Rows are points. Each table stands for the endless flat space through its points: a line for two points, a plane for three, and so on. The two share one point or none. Which?
In the rows, zero is written as 128.

First (3 x 4):
[[132 121  68 146]
 [120 134 107 141]
 [131 122  77 143]]
Second (2 x 4):
[[133 150 101 155]
 [ 88 150  91 165]]
They share: [106 150  95 161]

First (4 x 8):
[[136 182 153 123 107 157 193 141]
 [ 91 186  87 133  67 185 165 134]
 [127 112 183 161 123 129 143 160]
 [103 206  87 129  71 199 181 126]]
Second (3 x 8):
[[ 99 161 126 168  78 142 120 100]
 [100 155 134 156  89 156 138 125]
 [128 195 126 156  53 132 162 145]]
They share: no point

First (2 x 12):
[[110 120  94  98 100 140 158 113 138  90 103 113]
 [117 125  98 107  95 144 165 116 144  90 106 113]]
Second (3 x 12):
[[131 149  78  66  85 135 135  80 158 110  93 100]
 [104 134  63  72  85 165 129  62 134 131 111  73]
 [107  99 112  92 139  91 181 152 138  48  81 148]]
They share: no point

First (4 x 18):
[[161 169 125 123 123 165 124 162 155  94 109 168  92 115 113 122 117 106]
 [151 144 133  92 100 124  99 202 181 123 106 160 115 145 103 111 142 117]
 [155 185 142 142  98 142 114 166 168 128 102 138 122 109  94  88  95 121]
 [149 134 136  82  95 115  93 211 186 128 105 162 119 154 103 112 152 118]]
Second (4 x 18):
[[165 153 182 137 127 146 117 149 128 130  68 116  83 118  81 147  77  91]
 [165 167 164 127 107 166 125 149 170  98 110 162 115 106 105  95 115 117]
 [193 118  89 164  99 146  91  99 137 118 123 191 103 144 145 133 112  68]
 [155 161 146 137  92 146 113 154 152 121  97 173 117 119 119 113 123 108]]
They share: [159 162 155 134 100 152 117 152 155 115  98 164 113 115 111 111 116 109]

First (3 x 24):
[[ 94 103  96 117 112  86  73 126 165 147 166 130 123 106  84 143 118 113
   97 167  75 143 106 107]
 [106 110  79 101 134  93 106 152 123 120 148  96 112 119 130 114 128 100
  117 173  95 171 121 119]
 [107 129  79 128 133 112 113 123 128 156 172 113  70 147 114 130  58  72
  130 165 108 179 152  52]]
Second (2 x 24):
[[102 108 101 110 120  84  97 131 152 147 174 107 101 117 100 127  96  85
  125 169  98 175 127  89]
 [102 108 106 100 120  75 104 129 155 144 175 101  98 115 103 123 100  75
  135 177 105 184 123  87]]
They share: no point

First (4 x 24):
[[154  96 112 106 169 113 163 100  79 111 197  86  82  92 159 148 177 126
  150 165  93 129 157 105]
 [113  79  91 102 174 154 130  88 106 140 164  65  89 182 155 133  87  53
  158 161 103 113 133 116]
 [118 112  72  82 137 153 131 136  87 111 121 138  78 108 167 144 113  98
   98 125 133 117 157 101]
 [159 124 107 122 151 143 180  70  92 139 192  61 130 130 191 185 115  95
  167 206 109 136 160  59]]
Second (2 x 24):
[[117  85  69 110 138 166 140 106  94 140 150  87  99 120 153 151 115  85
  128 137 105 105 161 116]
 [141 121 109  86 170 126 148 106  90 108 162 107  83 140 181 147 115  93
  140 173 125 137 141  80]]
They share: [129 103  89  98 154 146 144 106  92 124 156  97  91 130 167 149 115  89
 134 155 115 121 151  98]

First (4 x 24):
[[ 88 124 152 133 135 130 104 149 193 151 141 168 136 177 115 135 121  87
  135 171  69 108 102  78]
 [ 99 105 150 136 153  96 104 152 154 136 115 155 105 140 173 145 105 105
  140 183 104  94  92  95]
 [124 117 126 193  97 145 122 200 162 101 160 113 144 118 182 179 167  51
  101 141  97 120 142  92]
 [ 99 116 146 148 133 121 108 161 173 134 136 152 127 151 150 149 125  85
  130 169  88 106 108  87]]
Second (3 x 24):
[[107 124 129 148 128 105 127 159 153 126 134 137 130 141 154 149 148  91
  136 159 110 100  88  76]
 [114 105 144 150 146 133  88 171 170 139 126 155 100 133 183 147 116  93
  110 173  80 109 127 110]
 [113 142 111 152 140 113 121 151 163 128 126 157 110 133 156 145 164 103
  132 155 114 110 102  80]]
They share: [109 110 141 148 134 117 109 167 159 132 132 141 120 139 168 149 128  89
 124 167  94 102 104  92]

First (4 x 24):
[[110 139 158 188 112 104 126  81 134  91 189  76 153 158 140  82  91 137
   80  98 152 120 136 127]
 [108 120 161 186 106 117 131  87 128  90 193  74 140 161 127  86 100 136
   86 101 171 126 131 137]
 [112 101 169 124 135 129 130 114 174 112 146  97 111 168 138 154 163 147
  107 168 178  88 181 113]
 [110 137 157 172 119 107 125  85 148  96 175  80 148 156 145  88 102 131
   88 106 152 114 151 118]]
Second (2 x 24):
[[132 144 168 152 113  92 138 105 176 103 161  86 157 159 150 110 111 118
   82 111 167 118 148 122]
 [122 139 164 153 121 100 131  99 169 103 161  87 149 159 150 111 116 128
   87 120 159 109 157 116]]
They share: [112 134 160 154 129 108 124  93 162 103 161  88 141 159 150 112 121 138
  92 129 151 100 166 110]

First (3 x 24):
[[112  85 125 102 152 136  94 154 140  97 135  93 152 181  88 143 159 134
   81  95 129 143 103 127]
 [ 88  96 147 131 155 136 117 154 143  94 112  80 141 164 102 118 126 121
   94 113 112 130 118 124]
 [ 76 136 155 123 119 160 133 130 179 106  96 120 149 136 142 134 150 137
   90  77 132 170  82 100]]
Second (4 x 24):
[[126 108 158  85 153 132 102 161 186 106 121 122 206 157 159  89 190 134
  111  88 100 102  96  81]
 [126 115 154  83 146 135 102 158 181 102 116 121 198 151 153  98 185 124
  108  81 108 110 101  86]
 [117 106 158  97 155 133 108 162 185 105 121 115 192 163 146  98 174 141
  101  94 102 113  92  95]
 [119 153 152  91 140 138 122 159 178  69  98  98 144 133 102 151 135 103
   72  57 140 159 103 140]]
They share: no point

First (4 x 24):
[[ 98 208 160 139  89 147 116 155 117  81 116  79 168  75 145 155  93 165
  104  76  95  99 135 132]
 [100 208 152 139  89 148 126 141 117  64 103  77 154  83 157 143 103 164
   97  92 106 118 145 129]
 [111 181 141 121 101 146 151 112 120  23  60  96 119 121 178 101 140 139
   87 126 129 167 173 144]
 [120 140 169  96 115 145 131 153 131  68  77 125 147 125 137 100 135 106
  108  96  97 130 147 180]]
Second (3 x 24):
[[119 176 181  99  79 140 125 161 130 105  97 101 152  77 105 113 119 124
   80 117  89 138 110 162]
 [106 191 202  86  64 116 113 171 124 103 101 123 162  78  84 129 117 113
   58 136  97 146  96 174]
 [104 177 200 100  70 132 109 187 136  87 113 115 178  92 102 129 117 107
   78 134  97 130 104 186]]
They share: no point

First (3 x 24):
[[153 169 122 164 147  78 161 138 161 184  90 136 106 136 182 147 174 122
  109 100 117  96 135 187]
 [113 147 162 148 123  89 137 165 148 182 113 147 113 148 172 142 155 119
   83 129 159 135 119 158]
 [103 101 172 126 117 148  95 138  93 132 148 134  90 142 102 107 148 116
   81 116 147 138 151 135]]
Second (3 x 24):
[[124 128 154 136 126 104 126 124 117 162 112 124  96 134 138 122 166 109
   86 109 129 107 148 148]
 [114 118 144 128 142 122 164 144 139 126 112 136 102 116 150 120 138 121
  124  89 141 103 162 150]
 [135 137 156 146 116  89  97 111  98 190 120 117  97 150 126 129 184 100
   58 124 115 116 134 152]]
They share: no point

First (3 x 24):
[[ 88 132 128 135  80 125 120 105 160 152 188 132 164 160 164 143 120 159
  115 123 177 147 150 125]
 [ 90 115 136 127  67 132 127  98 171 158 184 130 157 174 167 153 129 152
  106 130 167 129 166 122]
 [159 145 160 175 118  81 112 158 186 149 118  70 154 171 104  93 129 149
   88 160 137 165 133 203]]
Second (2 x 24):
[[116 150 135 157  92 118 125 117 173 158 158 102 173 151 136 129 121 152
  113 142 160 152 148 146]
 [126 166 133 169  82 138 145 101 189 176 142  82 193 135 122 141 123 140
  121 160 146 138 166 134]]
They share: [111 142 136 151  97 108 115 125 165 149 166 112 163 159 143 123 120 158
 109 133 167 159 139 152]

First (4 x 24):
[[162 166 119 115 162 103 138 113 171  66 128  87 179 155 125  86 123  84
   81 149 114 145 101 174]
 [160 129  85 109 133 137  95 145 146 152 126 119 117 151 102  98 150 137
  151 111 114 111 121 140]
 [174 157 103  85 127 141 121 119 156  78 118  93 177 113 142 102 126  85
   79 135 136 151 113 136]
 [142 154 112 133 185  91 131 130 170  94 132  98 146 190  92  75 136 104
  118 138  84 121 108 193]]
Second (2 x 24):
[[173 143  85  84 136 129 107 119 151 103 108 102 141 136 143  77 122 110
  105 116 130 133 115 144]
 [173 137  75  74 132 128 107 111 149 105  99  99 135 135 152  68 112 110
  105 112 136 132 118 146]]
They share: no point

First (3 x 24):
[[ 68 117 110 120 104 183 152  97 162 104 170 156 151 151 157 152 111 148
  119 148  84 140 163 137]
 [ 87 137 138  92 161 136  85  66 153 129 128 151 149 158 133 149 103  92
  104 134 123 146 111 182]
 [ 94 141 142  88 154 141  94  71 156 122 134 150 147 157 133 158 107 100
  113 132 114 148 115 179]]
Second (3 x 24):
[[ 88 137 105 101 118 167 158  81 158 107 148 156 146 179 127 141 121 156
  120 125  88 127 157 166]
 [ 81 163 142 125 134 188 124 113 188  96 181 119 122 138 157 177  96 123
  105 142  68 133 115 150]
 [ 89 123 164  95 126 164  96  97 164 106 169 151 152 118 169 195 104  99
  135 156  96 175 127 140]]
They share: [ 88 133 130 100 122 167 132  89 162 106 158 152 147 153 145 164 113 132
 125 138  90 146 143 155]

First (2 x 24):
[[128 129 107 123  98 170 102 160 137 180 168 147 114 156  80 114 107 103
  174 146 144  84  74 187]
 [170  69 113 177  86 164 162 136  89 120 126 135 108 162  98 120 125  79
  150 128 192  96 104 127]]
Second (4 x 24):
[[120 136 136 159  96 208 142 142  78 135 171 151 124 174  74 109 159  71
  158 133 207 109  79 172]
 [166  61 110 129  93 145 154 169 137 148 146 133 133 145  96 122  96  83
  155 141 149  65 121 164]
 [126  72 126 141  89 182 168 175 100 139 173 132 165 142  90 124 134  52
  147 145 185  64 125 188]
 [165 129 144 130 109 179 154 145 117 128 157 158 110 185  71 100 133  88
  159 125 180 111  91 159]]
They share: [149  99 110 150  92 167 132 148 113 150 147 141 111 159  89 117 116  91
 162 137 168  90  89 157]

First (2 x 24):
[[150 161 135  77 151 153 134 142 129  91 133 127  88 108 163  82 183 159
  143 150 118 115 105 153]
 [145 121 110 122 186 153 129  97 109 131 158 117 133  58 163 117 133 119
  138 175 133 100 110 118]]
Second (3 x 24):
[[168 125 113  79 177 139 120 124 137  89 155 123  94  74 171  84 165 161
  129 176 134 115 107 123]
 [158 143 129 103 161 150 132 142 119 134 123 109 120  77 175 106 148 134
  129 138 111  92  95 157]
 [ 98 183 140 111 150 182 153  97  96  98 152 144 106 129 131 102 182 125
  180 165 126 124 125 140]]
They share: [148 145 125  95 165 153 132 124 121 107 143 123 106  88 163  96 163 143
 141 160 124 109 107 139]

First (4 x 24):
[[140 111  82  93  83 151 143 160 109 125 133 124 130 127 124 155 153 146
  176 168 106 164 126  97]
 [153 117  87  83  81 158 122 165  97 133 125 127 129 129 119 167 146 129
  187 165 100 169 116 111]
 [151 171  97  99  65 120 138 159 135  93 121 147 153  75  95 163 104 101
  141 121 152 159 164 127]
 [137 132 140 121 122 161 158 173 138  85  73  97  97  74 105 129 127 140
  100 156 167 142 187 105]]
Second (5 x 24):
[[145 137  97 130  35 157 139 149 133  69 156  98 190  95 123 145 164  83
   97 199 132 179 132  44]
 [126  37  89 130 102  77 178 170 136  92  96  90  70 138 141 152  82 152
  102  88 125 160 140 132]
 [122 119 105 122  81 121 168 189 128 159  84 114 122  90 108 144 157 175
  115 187 193 169 206 127]
 [123 142 111 116  93 136 164 175 131 136  91 121 125  84 106 136 169 176
  137 188 181 153 187 109]
 [120  86 103 124 111  98 175 179 130 124  77 107  79 113 125 141 124 186
  131 130 164 151 167 134]]
They share: no point

First (5 x 24):
[[ 59 162 128 179 126 126 167 146 159  82 118 169  97  85 114 117 108 101
  152 132 133 159 110  78]
 [ 88 128  82 155 154 144 150 167 180 128 122 126  98 121 166 133  57 105
  138 148  78 126 149  99]
 [ 96 138 150 192  86  90 168 136 134  58 142 219  90 130  74 125 146 105
  193 156 142 183 116 109]
 [114 140 134 171 119 142 156 137 126 104 156 161  74 143 102 123 105 107
  167 148  97 163 143  80]
 [ 96 115 112 171 164 152 165 162 142 123 137 121  49 150 133 127  82  76
  144 140  88 122 140  99]]
Second (4 x 24):
[[124 175  99 171  79 117 151 169 183 101 142 156  72 147 137 135  72 110
  192 155 120 160 154  83]
 [ 95 181  78 178  88 129 153 157 151 114 151 143  61 137 139 153  83 124
  206 146 135 164 150 108]
 [138 187  93 161  93 137 139 165 171 119 140 142  62 131 157 123  54 114
  204 141 134 152 170 101]
 [ 48 135  81 183 121 127 163 135 121 109 152 158  94 125 117 167 120 134
  176 153 108 168 126 123]]
They share: [102 135 108 165 118 124 151 150 160 103 137 167 103 128 129 131  90 116
 164 156  96 156 144  99]

First (3 x 24):
[[131 135 148 161  92 146 113  80 144 168 109 109  74 112 115 147 142  85
  173  82 133  92 110 162]
 [143 153 147 143  94 147  84 108 140 155 129 127  92 120 125 139 125 108
  154  93 124  98 100 167]
 [158 153 148 137 101 146  83 107 132 147 133 124  86 118 118 129 112 109
  158  85 118 113  86 159]]
Second (3 x 24):
[[139 122 161 148  64 133  85  71 139 175 118  88  83 110 114 128 141  78
  179 113 159  85 132 187]
 [138 142 147 165  81 136  83 103 125 172 131 122  94 120 130 155 130  91
  153  94 124  82 119 164]
 [135 157 136 174  95 139  85 127 119 167 137 148 100 127 141 173 124 103
  133  81  98  81 107 148]]
They share: no point

First (4 x 24):
[[129  94 160  93 128 119 134 183 145  90 109 163 128 133 113 191 158  95
   75  98 109 166  85 127]
 [ 90 134 126  91 179 119 164 141 192 102 115 106 123 123 149 139 148 115
  122 120 153 135 134 144]
 [127 118 140  62 141 118 170 147 175  95  92 134 136 137 120 188 132  94
   94  92 122 130  98 160]
 [156  80 156  70 101 125 137 195 138  72 109 172 111 117 107 229 160  85
   53  84  93 153  65 126]]
Second (5 x 24):
[[139 103 129  98 191 152 145 223 208  85 136 149  69 110 173 215 171 107
   55 121 134 116 110 140]
 [ 81 150 135  92 150 104 122 134 170 107 145 106 125 134 113 115 165 111
  148 124  95 163 117 116]
 [ 94 102 132  61 191 119 138 143 193 104 167 129 100 101 125 133 146 127
  116 102 104 143 105  92]
 [ 79 130 143  88 162  94 140 116 154 101 143 108 143 122 115 107 145 125
  150 108 103 179 121  98]
 [ 95 112 118  57 179 148 103 184 235 123 174 144  55 113 118 149 182 102
   93 126 106 103  87 119]]
They share: [ 99 114 144 107 162 119 140 167 167  98 121 133 122 125 137 151 162 111
 103 118 137 160 117 125]

First (6 x 24):
[[158 159 108 131  85 147 144 115 113 147  90 139 113  94 117 116 110 128
  112 141 118 121 201 144]
 [ 75 151 130 177 217 121 176 183 183 123 145 163  95 148 134  90 120 130
  126 189 105  38 166  84]
 [ 96 113  88 145 143 142 143 158 150 126 131 135 165 123 133 142  97 137
  124 140 126 111 169  98]
 [ 69 147  87 108 172 129 184 181 188 106 122 136 115 164 199  89  64 125
  147 168 171  95 118 130]
 [107 143  85 100 118 157 158 145 144 116 110 116 151 136 175 123  64 135
  149 140 161 131 140 142]
 [174 175 106 160 111 118 132 128 135 168 135 150 101  57 117 128 119  71
  114 147 100 107 201 150]]
Second (5 x 24):
[[ 98 166 109 127 131 131 148 148 147 149 118 107 149  90 149  77  58 119
  168 187 167 111 143 150]
 [137 128  91 138 105 156  97 122 162 147 121 169  95 169 122 120 121  92
  149 150 126 174 190 112]
 [107 158  98 114 145 130 187 155 120 147 131 132 140 102 161 102  85 111
  129 143 147  92 166 155]
 [133 139  97 141 111 147 106 128 169 144 120 143 109 140 132 118 100 105
  155 165 135 156 167 117]
 [132 121  76 123 106 163 132 134 125 128 113 204 100 180 120 132 144  90
  101  99 104 148 231 121]]
They share: [123 149  95 130 126 138 151 145 146 134 120 135 129 112 148 121  91 116
 130 147 134 113 166 134]

First (3 x 24):
[[111 143  95  84 161 117 116  92 121  78 125 120 126 205 147 143 161 128
   96 169 146 101 113 151]
 [121 133  95 100 154 116 130 100 112  85 120 117 129 186 146 151 161 134
  100 162 144 103 122 155]
 [131 138 145 118 158 133 142 129 110  56 150 123 128 174 183 150 181 127
   82 156 183 144 144 122]]
Second (3 x 24):
[[118 146 117 115 138  80 128 109 105  69 104 101 134 146 140 171 197 120
  104 162 146 121 112 165]
 [130 136 133 133 130 100 136 127  87  81 122 121 148 146 160 155 181 138
   96 164 138 127 130 169]
 [154 116  93 125 158 120 168  95 119  85 130 101 120 182 160 179 157 158
  108 144 154  95 146 153]]
They share: no point

First (6 x 24):
[[175 156  92 149  98  48 124 164 109 106  92 146 104 110 134 140 130 121
  120 155 182  90 102 152]
 [165 205  98 141 123 124 152 181 142 126 140 202 126 157 214 146 135 144
  117 140 158  55 188  41]
 [117 147 151 123 178 181 101 129  72  71 149 200 142  80 165 176 110 108
  146 137 142 104 198 136]
 [159 192 122 137 126 124 146 164 133 112 138 198 118 144 188 160 132 127
  128 139 160  66 182  70]
 [195 163  68  98 124  29 139 115  63 146 122 145 134  88 146 206 133  88
  107 125 148 126  74 156]
 [123 144  75 124 159 149  96 168  52 107  85 199 105  56 113 202 157 150
  176 162  93 177 146 142]]
Second (5 x 24):
[[164 207 107 152 136 153  70 170  78  95  92 149 105 114 114 201 121 136
  220  72 172 141  63 125]
 [173 222 119 159 134 154  53 153  88  95  90 153 105 109 110 206 122 153
  220  66 173 134  47 115]
 [184 185 151 149 153 116  97 119 109 120 119 168 107 131 116 167 113 133
  170 100 171 100  89 129]
 [156 154  59 151  88  78 102 185  87  70  84 152 118  72 150 165 132 150
  125 156 171  96 124 121]
 [186 197 115 153 123 108  75 133 103  90 109 154 131  95 144 185 121 145
  154 116 187 100  77 107]]
They share: no point

First (4 x 24):
[[ 94 129 153 124 174 123 118 115 116 154 117 172 157 121  62 125 106 165
  130 132 133  97 130 101]
 [144 117  62  47 179  67 120 172 212 115 117 157 152 105 142  92 157 142
  188 105 102 171 120  97]
 [135  95  95  84 128 101  95 165 185 140  87 148 114 124 130  72 157 141
  170  87 137 152  95  59]
 [104 121 120 103 151 135  62 174 160 175  81 167 142 111  74 100 131 136
  180  83 148 127  58  73]]
Second (3 x 24):
[[125 117 114  79 181 125 100 142 177 122  99 164 131 127 108  89 138 155
  147 101 118 119 132  90]
 [115 127  92 101 163  97 112 146 141 140 107 142 143  99 104 103 116 155
  145 137 120 149 118  78]
 [112 114  95 118 152  71 146 132 119 143 135 145 177  89 106 116 115 167
  174 151 127 170 105  88]]
They share: no point

First (3 x 24):
[[146 140 145 109 148 107 136 107 132 159 155  90 118 102 109 102 172 157
  145  88 113  95 141 129]
 [131 108 181  94 145  83  96  88  88 129 181 104 108  61  77 100 162 147
  110  88  86 105 165 139]
 [149 156 139 130 151 119 156 112 142 177 151  86 138 115 131 112 180 171
  152  82 134  75 123 109]]
Second (6 x 24):
[[111 134 163 144 133  70 107 153 128 166 170  60 114  90  27  80 219 161
  109 106 124 122 103  78]
 [169 142 155 123 126  51  89  99 102 152 189  72 118  91  85 140 155 148
  120 114  90 129 151 124]
 [140 142 138 121  98  70 107  91 147 175 172 101 153 140 150  82 175 102
  140  75  67 138 187 182]
 [ 96 113 178 120 149 125 104 112 197 182 148  87 116  56 102 103 198 185
  152 128  88 112 125 146]
 [135  96 177  71 204 124 135 110 158 130 127  76  72  43  76 105 144 206
  154 110 109  77 126 127]
 [188 128 143  99 136  37 111  96  87 130 177  75 123 123 103 113 127 123
  125  79  85 114 174 138]]
They share: no point

First (4 x 24):
[[139 164  85 102 128 143 107 173  79 108 120 134 155 128 141 143 131 134
  176 110 133 108 136 115]
 [197 168 130 172 133 144 107 178  93  59 146 109 169 210  67 168  54  69
   99  53 104  74 158 129]
 [200 141  87 145 135 141  86 145 118  43 138 107 136 169 102 181  82  72
   82  91 139  89 183 114]
 [157 163  94  97 117 160  64 135 116  93 147 132 153 120 140 142 126 129
  165  97 111 108 138 102]]
Second (2 x 24):
[[170 144 104 147 138 165 111 165  83  84 130 130 172 167 129 145 107 108
  156 102 123  73 169 130]
 [155 171  98 123 129 147  81 171 104  87 139 130 157 146 120 163 107 111
  141  84 108  97 142 118]]
They share: no point

First (4 x 24):
[[137 164  95 109 169 156 157 103 144 101 135 119 108 189 131  86 130 115
  152 146 121 168 139 138]
 [172 153 108 173 143 152 162  74 152  94 108  99 151 144 159  53 155 128
  135 197 143 111 156 137]
 [178 137 104 111  97 162 136  74 132  90 144 113  89 158 185 103 151 132
  125 131 135 151 200 167]
 [165 186 113 163 171 146 149 113 164 119 113 121 132 161 129  86 108 117
  172 198 117 138 141 158]]
Second (5 x 24):
[[194 193 120 152 143 139 183  98 144 120 155  84  78 152 129  74 114 164
  129 150 104 164 205 139]
 [184 139  74 158 119 179 141  18 138 108  85 100 120 152 185 128 124 134
  103 176 126  98 121 161]
 [112 142  72 148  96 176  91  56 114  71 155 122 162 181 184 103 166  96
  158 222 165 134 164 168]
 [156 196 118 152 128 138 153 112 132  99 195  92 102 167 130  65 134 146
  152 178 127 182 226 144]
 [196 175 112 156 121 134 155  58 165 124 105 105 108 165 156 123 109 145
  102 160 126 113 144 175]]
They share: no point

First (2 x 24):
[[120 153 134 123  98 134 141 144 178  88 106 129 110  93 106 100 120 143
  137 135 133 144 170 153]
 [116 157 126 139  78 150 145 140 158  94 104 115 128  93 126  96 108 135
  135 151 151 154 154 143]]
Second (7 x 24):
[[ 96 178 187 144  90 140 186 168 166  96  27 111 149  82 173 135  84 147
  156 135 212 139 117 138]
 [113 134  96 107 176 179  79 102 179 137 130 118  83  93  87  32 183 150
  130 139  94 166 219 134]
 [108 144 132 134 115 118 190 142 160 114  58  83  99  85 123  98 139 155
  140 135 151  95 171 109]
 [ 92 153 119  97 139 158 137 149 193  84  59 139 144  89 137  89 126 174
  133 143 164 142 132 134]
 [119 154 131 115  51 119 157 138 191  97 127 144 127 104 107 119  96 120
  130 145 147 138 161 165]
 [116 168 122 134  63 130 126 182 176  56 112 157 153 105 103 114  91 163
  140 145 141 141 159 155]
 [123 169 108 143  64 100 137 190 173  59 104 147 148 106  96 119  94 165
  133 142 135 117 180 149]]
They share: no point

First (5 x 24):
[[233 191  90 125 140  58 126 127 165 177 128 122 151 137 190 131 175 129
  106 150 104 119 164 164]
 [225 157 103 153 139  94 125 115 123 139 140 119 149 119 193 111 175 179
  128 147 131 148 166 168]
 [151 126 138 129 109 122  75 140 165  83 142  95 144  96 146 103 154 108
   96  90 139 121 164 129]
 [213 158 116 125 116 106  93  93 168 147 141 104 148 143 194 121 142 125
  113 125  99 101 162 162]
 [205 176 107 155 161  77 133 145 157 145 162  95 118 120 157 128 179 138
  139 138 112 129 145 158]]
Second (6 x 24):
[[177 162 117 131 128  85  86  95 220  88 128 114 164 150  98 133 174 131
  116  90 134  92 115 142]
 [179 126 103 161 122  73 106 165 148  86 132 136 166 142 122 117 204  99
  116 106 176 140 171 128]
 [229 148 151 127 148  78 130 161 172 108 125 105 115 105 135 113 141 113
  132 134 179 140 151 165]
 [200 164 160 109 108  77 109 156 184 123 139 101  97 118 113 138 179 149
  140  98 139 114 132 134]
 [104 127 113 167 149 165  92 151 137  90 210  25 101  38 189  99 133 106
  109  97  73 121 159 128]
 [130 156 108 151 139 121  69  94 198  86 161  87 162 122 125 116 170 127
  103  86  96  96 127 135]]
They share: [165 144 129 145 135 106 100 149 162 101 157  89 126 101 141 113 166 119
 119 106 130 126 152 138]

First (6 x 24):
[[169 140  91 110  89 192 125  92 152 195 107 139 114  84 175 184 132 153
   76 131 123 138 173 193]
 [120 159 131  95 124 156 104 115 163 185 124 195 124  97 134 181 170 141
  128  92 148 106 158 184]
 [154 190  99 102  66 143  94  54 125 103 112 180  95 146 185 160 138  95
  151 152  86 130 130 142]
 [169 109 137 107 120 179  87 111 124 173 114 141 101 137 154 163 142 149
   73  88  58 134 168 215]
 [143 208 123  90  58 135  76 111 138 123 116 194 100 121 187 141 156 119
  137 109 147 111 171 138]
 [143 159 173 117  97 179  43 124 135 134  98 181  82 175 160 154 139 143
  105  56  58  96 154 214]]
Second (3 x 24):
[[155 146 117 104  91 131  86 141 132 142 113 170 145 145 164 187 162 142
  155 159  90 176 105 135]
 [158 151 112  98  92 139  92 131 122 144 114 164 137 139 159 184 159 135
  145 152  97 166 114 141]
 [131 119 123 107 106 119  71 111 162 133 122 200 118 145 182 169 177 139
  149 147  69 149 132 165]]
They share: no point

First (4 x 24):
[[149 115 128 109 139 150 154 112  86 120 139 140 141  69 110 138 149 151
  143 129 157 127 112 136]
 [128 100 128 135 139 146 195 128  59  95 168 178 120  62 125 148 136 176
  157 147 118 101 132 103]
 [121  84 135 115 125 142 201 153  55  83 153 168 123  42 117 137 158 175
  170 151 131  79 126  79]
 [181 159 116 149 163 166 126  44 114 156 163 156 149 129 146 158  97 151
  131 137 117 191 120 204]]
Second (6 x 24):
[[145  97  94 164 170 153 167  71  56 156 170 169  73  43  89 132 123 194
  159 136 169 124 185 137]
 [123 187 150  78 108 154 188  86 113  76 151 126 198 128 201 147 118 147
  148 169  75 137  61 172]
 [137 114  96 101 140 193 191  64  56  88 193 148 121  94 154 177 122 166
  116 179 125 135 134 132]
 [150 151 116 121 169 161 172  31  90 116 179 155 146  88 157 142 110 168
  115 197 125 135 112 113]
 [132 141 138 122 115 153 161 128 103  94 156 170 157 117 142 152 122 147
  178  96  80 136 107 201]
 [147 119  92 175 190 143 168  28  81 168 167 170  84  36  92 110 121 205
  158 161 176 117 174 121]]
They share: no point

First (4 x 24):
[[102  95  70  69 133 170 140 115 121 156 129 176  82 140 132 127 160 150
  156 100 127 170 119 208]
 [ 91  84  68 114 135 155 135 117 134 169 109 176 108 102 139 148 178 110
  163 130 158 170  91 194]
 [ 74 111  83  94 123 146 161 109 119 145 137 154  87 120 153 105 144 126
  150 120 136 150  94 182]
 [ 96 149 133 189 115 125 155  82  94  84 159 101 118  32 174 133 148  45
  108 160 178 110  56 109]]
Second (3 x 24):
[[ 91 139 108  97 133 150 158  79  74 127 148 115  71 104 144 128 118 130
  101  98 141 108  87 169]
 [ 82 131 127 104 120 134 154  73  74 114 147 130  73  90 149 130 111 116
  109 106 142 105  87 154]
 [ 80 123 145 120 106 122 152  77  84  96 149 146  81  76 155 122 117  98
  129 120 140 115  91 136]]
They share: no point

First (3 x 24):
[[130 124 149 136 107 120 176 125 197 105 165 202 131 123  99  62 120 114
  150 183 127 138 102 154]
 [ 87 175 152  76 153 192 114  96 127 177 147 147 156 184 135 130 143  77
  128 153 116 172  94 172]
 [ 95 165 154 102 147 174 146  84 139 159 201 147 180 166 137 102  85 111
  172 177 138 158  96 184]]
Second (3 x 24):
[[106 111 111 121 130 160  96  72 123 143 160 183 133 147  91  90 161  77
  126 187 102 153  99 184]
 [ 67 162 159  56 158 127 152 127 173 155 185 131 155 193 131 127 125 125
  145 163 127 144  63 162]
 [ 73 123 126  81 159 130 118  92 142 140 183 151 141 185 108 110 152 110
  128 184 107 135  72 185]]
They share: no point
